Every row gives one point. Each copy is the shape, with its points in the same order, turned, moved and blurred by noise. Is it also mirrored, or only turned?

Shape (9 x 3):
[[-11  18   5]
 [ -4  28 -27]
 [-31 -44 -40]
 [-27  32  -1]
 [ 24 -21  43]
 [-35   8 -37]
 [ 27 -74  -4]
 [ 47  13  51]
 [-29  16 -43]]
Copy 1 (9 x 3):
[[ -6  18  21]
 [ 20  24  35]
 [  9 -33  76]
 [-13  39  30]
 [-25 -27 -21]
 [  9  15  66]
 [  1 -79  12]
 [-14   2 -55]
 [ 21  19  65]]
Copy 1 is: mirrored
Copy 2 (9 x 3):
[[-11  17   9]
 [-22  19 -30]
 [-35 -53 -12]
 [-33  28   2]
 [ 37  -8  33]
 [-49 -11 -15]
 [ 38 -68   0]
 [ 52  33  26]
 [-46  -1 -34]]
Copy 2 is: only turned
Copy 3 (9 x 3):
[[ -4  16   2]
 [ -2  28 -31]
 [  7 -48 -39]
 [-29  23 -11]
 [ 36  -2  47]
 [-20  -4 -42]
 [ 67 -49   6]
 [ 39  40  53]
 [-15   6 -51]]
Copy 3 is: only turned
Copy 4 (9 x 3):
[[ -6  34   3]
 [ 16  42 -20]
 [-22 -13 -58]
 [-14  49  -4]
 [  2 -17  42]
 [-12  37 -42]
 [  7 -62  -9]
 [ 26   6  67]
 [ -3  41 -48]]
Copy 4 is: only turned

Shape (12 x 6):
[[ 30 -24  12  90  40 -39]
 [ -2 -24   5  12  27  37]
 [ 35  39  13   1 -21 -39]
 [ 22  10  23  11  48 -21]
 [-15 -21 -43 -17 -23 -17]
 [-40   9 -34  -3 -90  -7]
 [  5  24  15   1  30 -38]
 [  5 -16   4  -3 -26  43]
 [ 11 -15  24 -16 -45 -37]
 [-36 -24  18 -13 -71 -17]
 [ -6  93 -52  21  -6  24]
 [ 38 -26 -28  20  49 -14]]
Copy 1 (12 x 6):
[[ 33 -10  -1  65  12 -64]
 [-19 -12 -11  25  27  23]
 [ 14  58  34 -24 -26 -21]
 [ 13   4  23 -11  38 -38]
 [-31   4 -34 -27 -39   7]
 [-69  48 -15 -14 -78  27]
 [ -7  24  22 -17  18 -43]
 [-16   7   8   0 -19  51]
 [-29  -9  37 -32 -40  -6]
 [-65 -15  23 -11 -65  10]
 [-12 118 -29  -2   8  22]
 [ 42 -12 -17  -2  13 -22]]
Copy 1 is: only turned
Copy 2 (12 x 6):
[[-41  -4  34  59  22 -73]
 [-19  -9  33  -4   2  28]
 [ 24  18  -7   1 -41 -53]
 [  7  15  29  -2  24 -32]
 [ -3 -38 -32 -33 -33 -13]
 [ 28 -46 -61  12 -81   5]
 [ 23  15  -2  -1  19 -31]
 [ -4  -9  26 -14 -43  25]
 [ 42 -29   2  -2 -49 -44]
 [ 47 -62 -12  10 -64  -2]
 [-21  57 -75  16 -23  17]
 [-51  -5  22 -27  14 -43]]
Copy 2 is: mirrored
Copy 3 (12 x 6):
[[ 19 -49  15  67  71 -15]
 [ 10 -35  -6 -33  22   8]
 [ 33  49  32  32  -2 -10]
 [ 13   5  40   1  51   6]
 [-19  11 -29  13 -31  27]
 [-14  22 -42  19 -80 -29]
 [ -3  28  31  10  36  -1]
 [ 32 -23 -10 -28 -29  -1]
 [  7   7  36  31 -45   8]
 [-24  -9  17  12 -76 -15]
 [ 26  73 -60 -21  24 -51]
 [ 22 -14 -10  20  53  44]]
Copy 3 is: mirrored

Shape (12 x 9):
[[-48  17  41   4 -38  28  16 -37  20]
 [ 13 -56  21  10  -5  -2 -33  38   4]
 [ 45  11  14   6  32   8 -26  18 -17]
 [ 10 -11  37  58 -14 -36 -33  46   3]
 [-40  31  20  -8 -21  51  73 -25  17]
 [  3 -33 -24  43   8 -18 -33   3  27]
 [ 24 -35   5  17 -48 -10  15   4  60]
 [-47 -25  53  51 -22  53  32  -4  15]
 [  1  -8  -4 -10  13 -25 -30  39 -52]
 [ 27  28 -32 -29  55 -33  50  15 -66]
 [-26 -22  63  29 -35  26  34 -58   1]
 [ 34  25 -40   0  -2   6  13  16 -74]]
Copy 1 (12 x 9):
[[-41  17  40   4 -43  21 -24 -15  41]
 [ 22 -65   2  -9   0 -30 -45  23   6]
 [ 48  -5  19  -1  45  -3 -26   0  -6]
 [ 29 -18  28  22 -10 -70 -46  38  -9]
 [-47  37  21  11 -17  47  27   3  54]
 [ 20 -29 -29  38  -2 -42 -52 -14  22]
 [ 28 -28  -6   6 -54 -38   3  -3  55]
 [-48 -26  51  53 -27  15 -14  26  46]
 [  7 -14 -12 -26  28 -24 -36  16 -49]
 [ -1  33 -35 -22  73  -9  40 -10 -46]
 [-44 -21  67  29 -37  12   4 -34  29]
 [ 28  16 -28   5  21  24  14   6 -64]]
Copy 1 is: only turned
Copy 2 (12 x 9):
[[-33  16  47 -31 -38  30  29 -58  26]
 [ 12 -56  27 -21  -9   7  -6  35  42]
 [ 40   2   5  -4  15  18 -27  30   3]
 [ -3 -29  61  18 -16 -25 -15  40  28]
 [-21  39  17 -16 -21  52  77 -58   1]
 [-20 -36  -9  14   8 -15 -16   4  47]
 [ 10 -24  14   5 -35 -22  46  -9  79]
 [-41 -31  65  13 -24  67  47 -33  25]
 [  9 -29  10 -40   0 -15  -8  49 -25]
 [ 48  -1 -34 -23  50 -29  33   9 -71]
 [ -2 -30  68 -12 -35  31  23 -83  15]
 [ 37 -10 -32  -3 -26  -9   3  17 -62]]
Copy 2 is: only turned
Copy 3 (12 x 9):
[[ -39   21    3   -5  -82   20   -5  -10    9]
 [  -8  -47   -3   10  -16  -14  -27   66   -3]
 [  29    9  -24   13   28   -6  -33   36   -6]
 [ -15   -6  -23   44  -32  -41  -37   79   14]
 [ -45   32   34    8  -45   40   39  -31    3]
 [ -24  -47  -42   42   -6  -29  -34   18   22]
 [  -7  -47   30   40  -41  -40   -3    3   36]
 [ -53  -16   -7   22  -67   57   24   35   32]
 [  -6   -2  -28    7    0  -39  -39   49  -57]
 [  -6   28  -43    9   51  -41   39    3  -76]
 [ -14  -10  -33    3 -100   28   29    2   23]
 [  12   24  -26   44   19  -13    1    1  -81]]
Copy 3 is: mirrored

Shape (15 x 12):
[[ -4  46  12  13 -20  61 -45  24  22 -45  21 -18]
 [ 52  18  -7  70 -30  11 -37  13  35  90 -30 -11]
 [ -2  -4  -6  15   3  -9  10  32  21 -91  37 -52]
 [-51 -10 -23 -15  27  19  -1  44  11  10  -9  -4]
 [  4  40   2 -11 -37 -32 -69  38   6 -21  34 -37]
 [  2 -22 -19 -32 -30  32 -20  20   3 -25 -57  24]
 [ 14   6  12  -7 -31  41  15   2 -45   6 -31 -25]
 [-28  18  28  19  -6  11  -8 -21   8   1  -2  21]
 [ 39  47 -29 -46 -11 -43   9  42  30 -86  50 -21]
 [ 19 -18  -8 -28  -3  67 -16  -3 -23  15  -7  31]
 [ 25 -16 -23  49 -17 -24 -51   3  21  57  17  -7]
 [ -2 -43  23 -22  40   6  -9  46 -22  -2 -28  35]
 [ 30 -18  19  31 -55  -5 -40 -19  48  83  32 -10]
 [-20 -25   8   9 -37  37   7  33 -43  19  -6  59]
 [-43  -6 -14  28  -5  -2 -32 -16 -92   4   0  32]]
Copy 1 (15 x 12):
[[ 10   8  22   3  16  76 -30  25  35 -36 -25  -9]
 [ 20   8  10  34   8  24  -3  34  78 116 -56   3]
 [  1  28   5  18   5 -15  -2  11  -4 -75   3 -49]
 [-65   2   7 -31  20  15 -25  47  14  22  25 -17]
 [ 72  12  -2 -39  -3 -11 -54  22  26 -14  -5 -16]
 [-63  23   5 -19 -28  24 -42  13 -11   5 -43  44]
 [-12  11   6 -30 -12  54  -1 -10 -28  35 -47 -11]
 [ -9 -12  28 -14  21  27  17   2  31  16   6  32]
 [ 33  96  -9 -32 -20 -30 -15  16  24 -70  -4 -27]
 [-41  32  30   1  -2  75 -37  -3  -5  52  -6  26]
 [ 23   4   2  28   1 -11 -22   9  58  86   0  -6]
 [-59  22  47 -26  33   5 -14  46 -45  38  -6  25]
 [ 39 -12  52  17 -37   5 -13 -14  74  96  -5 -11]
 [-36  11  29 -14 -43  62   9  42 -24  44  14  46]
 [-13 -33 -33 -17  22  48   0   2 -33  51  34  55]]
Copy 1 is: mirrored
Copy 2 (15 x 12):
[[ 17  30   3 -13 -12  47 -54  53 -10 -28   7 -20]
 [ 20   0 -45  33  -1 -36 -31  60  38  76 -57 -38]
 [ 30   4 -13  -7 -15   9  -1  19   5 -78  56 -62]
 [-42 -45 -24 -18  41  16  -6  27   3 -22   7 -15]
 [ -3   8  -1 -19 -28 -40 -63  74 -31 -15  37 -51]
 [  2 -42 -40 -40 -25   1 -36   9 -13 -43 -45  20]
 [ 14 -19  -6 -28 -40  13   8   4 -34  13 -43 -34]
 [ -5   6  28  14 -14  -1 -22  -4   2   6  -3   8]
 [ 30  38 -32 -72 -18 -47  -2  53 -17 -83  72 -28]
 [ 22 -34 -24 -45  -5  36 -38  -1 -22  26 -21  26]
 [ 11 -18 -53  36  -3 -52 -45  32  13  56  12 -34]
 [ 19 -85  -1 -19  31 -13  -3  20 -30 -18  -9  20]
 [ 23 -21 -15  -1 -25 -50 -59  16  60  87   1 -33]
 [-10 -70  -9   4 -38  24   0  37  -8  19  -8  41]
 [-22 -35 -10  42 -34   9 -13   1 -88  25  12  16]]
Copy 2 is: only turned

Shape (17 x 12):
[[ 37   0  -8 -35  -3 -15  10  43  17  -1  38  14]
 [ 68   3 -22  61  -4  30  35 -27  25  48 -49 -22]
 [ -1  -8  19  -4   4 -28  18  37 -13 -12  47  42]
 [-36 -39  -2 -42  14  12  34 -27  16 -19  17  50]
 [-31 -19  10 -17   9  10 -19  30 -31  12  16   0]
 [-14 -17   2  -8  -8   0 -21  14  56  -1  34  10]
 [ 22  -8 -60  28 -22 -21  49  28  49  33 -30 -26]
 [-18   3  -8 -47 -10 -20   2  11 -12 -29  16  21]
 [ 22 -13 -62  28 -18   2  53  10  22  37  51 -33]
 [  0 -26 -34   4  -2 -41   4  13   4 -33  -1  12]
 [-24 -60  71 -26   1 -15  36 -44  19   6   6   3]
 [ 68 -38 -37  29 -82  16  29 -26  15  67 -63 -21]
 [ 36  26 -38  10 -25  13  64  -4  42  57 -30 -38]
 [  7 -95  35 -27  11  62  80 -27  49 -21 -16 -26]
 [-20 -31  39 -45  13  -4  18 -29   6 -53  36 -23]
 [-15 -49  33  -4  -8  34  95   2  48  -6 -17 -35]
 [ 17 -22 -30 -30  31 -41  -5  23   4  35  18   3]]
Copy 1 (17 x 12):
[[  29  -21   42  -24  -27   17   13   46   32   20   47   -5]
 [  38   21   30   16   50  -33   35  -46   17   35  -16  -69]
 [  -8  -25   32    0  -31   31   49   48   -3   20   44   26]
 [ -46  -65   10    4  -15   28   14   -9   32  -30   33   14]
 [ -26  -20   27  -18  -33   48   -5   13  -21   35    6    1]
 [ -11  -11    1   25  -42    4  -17   26   32   27   38   -3]
 [  48  -36   -4   -1    1  -44   25   12    6   27    5  -84]
 [  -7  -31   20  -32  -48   18    8   29    6  -18   14   19]
 [  27   -6   13    2   -3   -5   24   11  -15    8   69  -93]
 [  25  -40   15    6  -23  -18    9   26  -22   -3   17   11]
 [ -81  -43   63   48   -3   10   14   24   34  -12   -7  -11]
 [  57  -12   65   28  -17  -36   35  -64   21   19  -34 -103]
 [  25   -1   15  -25   17  -35   37   -6   37   17   -3 -107]
 [ -27  -68   37   64   58   53  -12    5   62  -36   -8  -59]
 [ -50  -14   41   17   -3   31  -21   53   15  -50   11   10]
 [ -24  -52    9   44   34   33   24   38   46  -17  -17  -77]
 [   0  -44   52  -36  -15  -19   -8   23   -5   41   44  -11]]
Copy 1 is: only turned
Copy 2 (17 x 12):
[[  7  15   5 -56 -17 -42  -7  40 -15  24  30   9]
 [ 77  37 -33  52   0  24 -36  49  21  16 -21  34]
 [-20 -34   2 -36 -11 -46   2  12 -14  -3  44  29]
 [-33 -35 -49 -51  -8  -2  31  -5  29  17  -5  -2]
 [-39 -11 -13  -4 -22   6   9  15 -46   1  34 -12]
 [-32  24 -19 -17   7 -41 -11   5  13  27  25 -24]
 [ 43  46 -52  31 -34 -57  -8  46  -6  44 -23  32]
 [-19  -4 -10 -54 -23 -31  27   3 -26 -13   0  -6]
 [ 53  38 -51  10 -50 -34   2  16   8  52  51  26]
 [  6  -9 -48 -19 -24 -60  -4  20 -15 -19  -2  -4]
 [ -1 -66 -22  -3  48  -4  37  -7   4  46  -2 -24]
 [ 89  28 -34  41 -30  13 -62   7 -18  63 -62  12]
 [ 63  65 -24  30 -18  -5  13  37   4  59 -25  40]
 [ 20 -61 -36   8 -10  19  36  55  68  78 -21 -53]
 [  1 -36 -15 -34  11 -17  62   9  10   2  26 -60]
 [ 14 -33 -14  38 -16 -13  55  44  47  73 -18 -15]
 [  1  16 -55 -41   4 -28  -7  42 -49  22  30  13]]
Copy 2 is: only turned

Shape (18 x 12):
[[   9   17    1  -23   -6    5    8  -34  -10   -1   16   -7]
 [  -6   -5  -10    1  106  -21   19   35 -121  -18   36   26]
 [ -16  -10  -15  -13   -4    4  -47   37    3  -12   -4  -15]
 [  -7  -11   -7  -34  -22   -3   25   26    0  -39  -12   -4]
 [ -15   -7   43  -29    0   16  -36  -32    9   20  -21   23]
 [  -5   -8  -15  -23  -13    3   23   -5   -1   22   -4   21]
 [  -7   53   22  -28   20   16   -6  -16   10    4  -22    2]
 [  -2   -9   -1  -26   14   -9   -9   -9   -5  -19   71   -9]
 [  -5   12    0  -13   21   10   13    9   22   -8  -13    2]
 [  24  -13   16  -32  -12   12   -7    6    7   -1    6   29]
 [  28   -2   31  -14  -35    2  -16   -3   -1  -19  -21  -15]
 [  10   -6   -9   13  -23    2   15  -30   14  -19  -18    0]
 [  50   58   19   11  -34   11   21   40    7  -22   81  -10]
 [  -7    6   -9   14   -3  -57    6  -34   16  -31   27   65]
 [ -15   22   46   26   28   13   23   34   13   -9   -3   -9]
 [  76   -3   -1  -18  -22   12   12  -17   10   -2  -13  -10]
 [ -12   -8  -12  -16  -35  -35   13  -17   13   19   -2   21]
 [  -8   -6   -6  -16   11  -53   14    2   19  -11  -14  -16]]
Copy 1 (18 x 12):
[[ 26  16   8   3   8  -8  22 -36  -6 -10   7  11]
 [-39  44  61  42  82  -4  49  83 -89  -3  34  18]
 [-12 -17  11  -7  -8   0 -38   3 -30  16   3 -17]
 [-14 -18  18 -12 -25 -50   5 -11 -30 -20   2  -5]
 [ 15   7  32  -4  -4  23  -5 -21  11  31 -64  18]
 [ -1   5  -1   3 -26 -19  27  -4  -4  28   1  19]
 [ 24  43  14 -33   9  -4  11   7  15  -7 -35  -4]
 [ -1  -3  56   6  12  22  10 -33 -17 -12  47   7]
 [-10  -2  10 -10   2 -10   7  18  12 -11 -13  -2]
 [ 20 -16  32   0 -19  -4  -2   2  -4   6  -9  37]
 [ 46 -14  20  15  -6 -27 -24 -21 -14 -11 -29   3]
 [  5  -8 -16  28   0 -31   3 -30   6 -17 -16  14]
 [ 56  21  35  30 -47  -1 -13  14   2 -68  74   4]
 [-44  35  26  32   5 -23 -16 -35  27 -10  20  61]
 [ -6  13  38  29 -16  -5   4  43  17 -29 -18 -33]
 [ 66 -31 -10  14   4 -39   2  -8  12  -9  -1  31]
 [ -8  17  10  14 -25 -37   5 -39  14  31   6  22]
 [-21  -8  28   9  16 -55  -2 -13  19  12   7 -14]]
Copy 1 is: only turned
Copy 2 (18 x 12):
[[ 12   6   6 -22  10  19  25 -21  -3 -10  29  -8]
 [-54 -46 -29 -23  57 -11 -33  70 -99  16  47  -9]
 [-15 -30  -6 -27  -6   6 -44 -11  32 -26  -8 -34]
 [  1  11  -1 -32 -20  28   6  16   4 -51 -14 -21]
 [-19 -22  37 -19  14  15  15 -38  30  10 -12  34]
 [ -1   1 -16 -31 -11   5  35  11  18   6  -3   0]
 [  8  24  29 -15  48  22  -3 -10  19  14 -15   5]
 [ -5 -26  11 -39  26 -10   8  -2   5 -40  59 -20]
 [  4   1  12  -9  20  10   0  20  24 -10 -17 -18]
 [ 18 -31  14 -46  -3   9  13   3  14 -19  -5  18]
 [ 24 -11  38 -12 -25  15   1 -36  -3 -21 -11  -4]
 [ 21  -3   0  23 -12   8  27  -8  12 -20  -2  -9]
 [ 81  14  50 -48 -18  -9 -26  38   4 -25  67 -30]
 [ 10   8 -22  21  13 -56  17  13  10 -41  25  40]
 [ -7  -2  55  12   5  10 -13  49  15   1   2 -22]
 [ 67 -22  19 -25  -9  15  38 -25  -9 -16 -14 -19]
 [ -5  17 -18 -22 -23 -28  36 -13  23 -13  -3   3]
 [-14  15   1  -2   6 -31  19  -1   1 -33 -23 -34]]
Copy 2 is: only turned
Copy 3 (18 x 12):
[[-13  18  -8 -19 -13  20  13 -18   3  -2  29  14]
 [-13 -29  -9 -70  93 -54 -18  29 -88  -2  35 -16]
 [-10 -18  27  -5  -3  -8 -23  39  45   7   1  -5]
 [-17 -39   1 -52 -34 -14  15   8  34   9  10  15]
 [-24   6  59  14   2  29  11 -27   9  21  -6  30]
 [-18 -11 -17 -12 -11  10  25   2   2  24 -12  30]
 [-14  25  25 -16 -29   5 -26 -35  -6  41  15  12]
 [-26   2 -16 -19  36   4   3   6  32 -10  59  20]
 [ -8 -19  -1 -13 -17 -13 -18 -22  13  30   8  18]
 [  5 -13  21 -14  -7  11  16   4  16  15  15  56]
 [ 22  -6  41 -16 -38  14  26  -7  28  -3  22   9]
 [ -6 -19  -7   9 -45  -4  22 -23  11 -16   9  11]
 [ 31  -2 -29 -16 -32   6   8  32  20  37 120  23]
 [-48  10 -10  24  -7 -64  45  -8  -1  -5  39  48]
 [  5 -46  17  -3  -8 -18 -11 -27   0  59  47 -15]
 [ 52   0  -5 -17 -37  20  17 -16  14 -16  14  42]
 [-25   8 -14   3 -17  -8  53  -2  24  18 -11  23]
 [ -7  -2  -8 -20  -1 -44  22 -23  39  13  -5  -4]]
Copy 3 is: mirrored

Shape (18 x 12):
[[-39  30 -16 -43  14 -22  17  14   9  61 -29  45]
 [-29 -19  23 -27   9 -56  45  27 -18  24 -47  11]
 [ 54 -56 -20  14  -4  51   9  14  17 -18   4   4]
 [-75  43  52  35  47 -25 -11  43  -4 -16  26  12]
 [  3  36  40 -25 -52 -57   8 -29 -29  41 -59  54]
 [-23  26   4   1   1 -13 -24  25  23 -17  77 -25]
 [ 59 -28 -22   5  36  46  24 -20   8 -24  10  34]
 [ 14  41   2 -12   5 -48  -2 -11 -29  40 -65 -11]
 [ 65 -34 -14  39  36  25  16  -8  13 -16  66  28]
 [-39  25  12  22  33 -34 -13 -24   6 -16  53 -32]
 [ 49   2  -8  24 -14  74  44 -31  18 -15  16 -13]
 [-12   0  36 -17 -29 -65  23 -16 -11  74 -41  17]
 [-40  18  18  33   2 -36 -34  19  36 -15   5   8]
 [-78  -2  -1  -3  20 -26   5  -4  -2 -44  30  14]
 [ 27 -32 -20  44   2  56  31  -4 -19  20  31  13]
 [-37  29  32 -15  23 -26  -1  52 -20 -40  58   2]
 [ 22 -37 -10  -3   5  48 -24 -18 -34  12   7  13]
 [-11  -9  73 -58  12 -27  14 -15   4  60 -60  26]]
Copy 1 (18 x 12):
[[ 17 -37 -16  34  28   1  40  47   9  58 -32  -1]
 [ 12 -35 -28  38  22 -51  56  41 -28 -14 -36   6]
 [  3  21   9  16 -15  33   2 -67 -33 -34  16 -46]
 [-45 -44 -11 -13 -64 -44 -10  58  30  -1   7  51]
 [ 58 -17  17  34  20 -74  56  48  23  32 -17 -51]
 [-41  19  35  18 -27  -5 -51  49  24  -9  15  26]
 [ 16 -21   9  30  -4  29   4 -80  16  -9  18 -17]
 [ 71 -14   2  10  43 -60  15  26   8  19 -19  19]
 [  8 -10  25  47 -37  34  -3 -52   2 -33  62  -5]
 [-24   0  14  39 -26 -43 -66  23  22   4  32  55]
 [ 11  48  -9  39 -39  11  -2 -76  31 -21  -4 -15]
 [ 48 -18 -11  59   2 -71  48  58 -22  26 -21 -24]
 [-27  -1  -9 -15 -10 -38 -15  42  14  12  35  -2]
 [-77 -33   8  22  -3 -50   0  18  30   8   4  27]
 [  8  18  20  30 -53  16  27 -67 -20  -1  13  13]
 [-41 -32  36   7 -36 -12 -11  52  35 -49  -4  30]
 [ 13 -13  56  10 -21  -6   0 -47 -29   8  -9 -16]
 [ 49 -68 -33  40  -1 -60  11  38 -19  22 -59 -45]]
Copy 1 is: only turned
Copy 2 (18 x 12):
[[-29 -30  65 -15  15 -26  60  43 -34  -3  -1 -40]
 [-63  21  20   0  18 -59  29  40 -23   6  -9   5]
 [  7 -18 -17  10  24  12  -6 -78   1  26  15   3]
 [ 16 -28  12 -42 -43  -4   9  74 -28 -35 -32  61]
 [-17  27  11  20  15 -65  15  61 -56 -42  19 -80]
 [  5  -3   8 -14 -23  82  17  23 -29 -28  -2  33]
 [ 31 -17   3   2  -7 -15  26 -82  -5  16  45   4]
 [-20  17   8  -5  53 -49  54  20 -61 -60  -3 -25]
 [ 27 -14   6  -7 -32  20  -2 -85 -43  13  49  33]
 [ 14  20  24   2 -43  38  40  13 -41 -52 -25  49]
 [ 61   6  22  37  36  12  -5 -61   7  -7  39  14]
 [-47  42  50   5  25 -50   4  41 -63 -26  -9 -48]
 [-12 -32   1  -6 -31  17  -2  27 -26 -57 -33  11]
 [ -3 -11   9  24 -60  12  48  41  -8  -1 -31  33]
 [ 45 -16  26  20  22   4  -7 -55 -49  39  15  20]
 [  3  -1 -18 -34 -32  33  29  65 -23   0  13  50]
 [ 40   6 -11  -4  14   0  26 -49 -43  32 -13 -22]
 [-30  48  42 -42  18 -69  18  28  -6 -16 -17 -60]]
Copy 2 is: mirrored
